Each point is reached from the start by the listed moves, each made 0, 1 or 2 times, or once backwards (-1), plus a little noise. Is the number of moves made odd or even? Then give how often each move was made.
(in the rows, 128 means zero)

Moves:
(1): [102 119 185 141]
(2): [193 152 120 143]
(3): [ 88 163 162 103]
Start: [116 110  99 108]
Points:
[106 202 161  72] -> odd (0, 1, 2)
[136 170 126  95] -> even (0, 1, 1)
[113 165 184 106] -> odd (1, 1, 1)
[170 229 150  92] -> even (0, 2, 2)

Moves:
(1): [138 131 135 119 117 138 143 135 122]
(2): [117 135 124 124 126 122 144 140 123]
(3): [121 121 135 115 148 113 134 135 113]
(4): [127 130 133 140 130 128 132 122 111]
(5): [116 132 117 140 131 124 111 149 100]
(6): [116 111 114 133 143 150 135 113 107]
(7): [151 126  99 136 149 113 124 110 127]
(8): [115 115 127 138 127 138 138 142 121]
Start: [131 124 125 122 149 128 130 138 126]
Points:
[ 68 151 137 185 110 119 105 214  66] -> even (-1, 1, -1, 2, 2, -1, -1, 1)
[140 106 121 111 168 178 170  73  96] -> even (1, 0, 0, 1, -1, 2, 0, -1)
[137  95 106 132 183  91 110 158 144] -> even (-1, -1, 1, -1, 0, -1, 1, 2)
[ 64  65 131 119 201 164 249 147  19] -> even (1, 2, 2, 2, -1, 2, 0, 2)
[178 163 161  71 109 114 175 146 166] -> even (2, 1, 0, 0, -1, -1, 0, -1)

Moves:
(1): [135 141 127 124 135 113 119 129 130 118 146 144 134 114 122 132 131]
(2): [140 131 127 140 128 140 122 136 134 126 130 133 135 131 125 139 130]
(3): [149 123 135 106 135 143 126 144 133 142 150 123 124 117 115 143 124]
(4): [136 107 141 126 136 124 124 140 149 151 135 123 131 113 126 149 133]
(5): [137 135 129 140 143 126 117 115 135 126 154 127 121 116 109 132 128]
(6): [111 112 126 119 124 126 100 122 133 108 132 133 133 138 142 119 105]
(7): [122 129 142 128 127 135 134 136 131 111 133 125 120 126 138 119 132]
(8): [115 122 116 128 138 123 130 142 130 122 122 113 120 142 136 132 128]
(9): [130 123 130 121 104 138 121 148 142 140 141 119 115 115 123 136 128]
(10): [164 124 120 127 129 134 125 116 140 146 132 117 116 115 134 145 149]
(11): [128 126 110 135 134 134 140 114 129 129 134 134 133 114 128 125 141]
(12): [123 123 144 121 135 129 139 149 147 140 141 149 115 159 135 122 113]
(13): [126 131 122 128 130 135 127 128 136 132 103 122 118 113 128 123 131]
(14): [141 121 137 106 129 131 118 134 139 130 154 147 145 139 105 118 131]
Start: [132 128 138 120 129 132 138 122 117 133 127 138  96 115 119 128 141]
Points:
[104 106 118 124 187 160  77 149 195  79 205 192  72 204 107 102  86] -> even (0, 2, 0, -1, 2, 2, 0, 2, 0, 0, 1, 2, 1, 1)
[114 132 207  47 159 153 113 214 183 125 249 183  41 185  44  73  79] -> odd (0, -1, 1, -1, 2, 0, 1, 1, 1, -1, -1, 2, 1, 2)
[161 144 171  55 139 118 166 170 136 132 210 196  67 160 141 113 128] -> odd (2, -1, 1, -1, -1, 0, 1, 0, 0, 1, 0, 2, -1, 0)
[173  91 158  83 152 152 149 126 185 181 197 210 130  96  70 108 167] -> even (0, 0, 0, 1, 0, 0, 0, -1, 0, 0, 2, 1, 1, 2)
[107 136 198  55 104 146 123 166 171  98 198 211  55 148 124  52 101] -> even (1, -1, 0, -1, 0, 1, 2, -1, 1, 0, 0, 2, 1, 1)
[ 56  51 193 104 154 119 110 192 218 115 132 155  52 177 196 107  93] -> odd (0, 0, -1, 2, 0, 2, 2, 1, 0, 0, 0, 2, 1, 0)
[ 69 144 131 103 146 132 173 165 152 103 169 164  70 167  82  53 148] -> odd (0, -1, -1, -1, 1, -1, 1, 2, 1, -1, 1, 1, 1, 2)
[163 127 108 175 181 141  56  78 207  69 187 163  93   8 125 140 174] -> odd (2, 2, -1, 1, 2, 2, 2, 0, 0, 1, 2, 0, 2, 0)
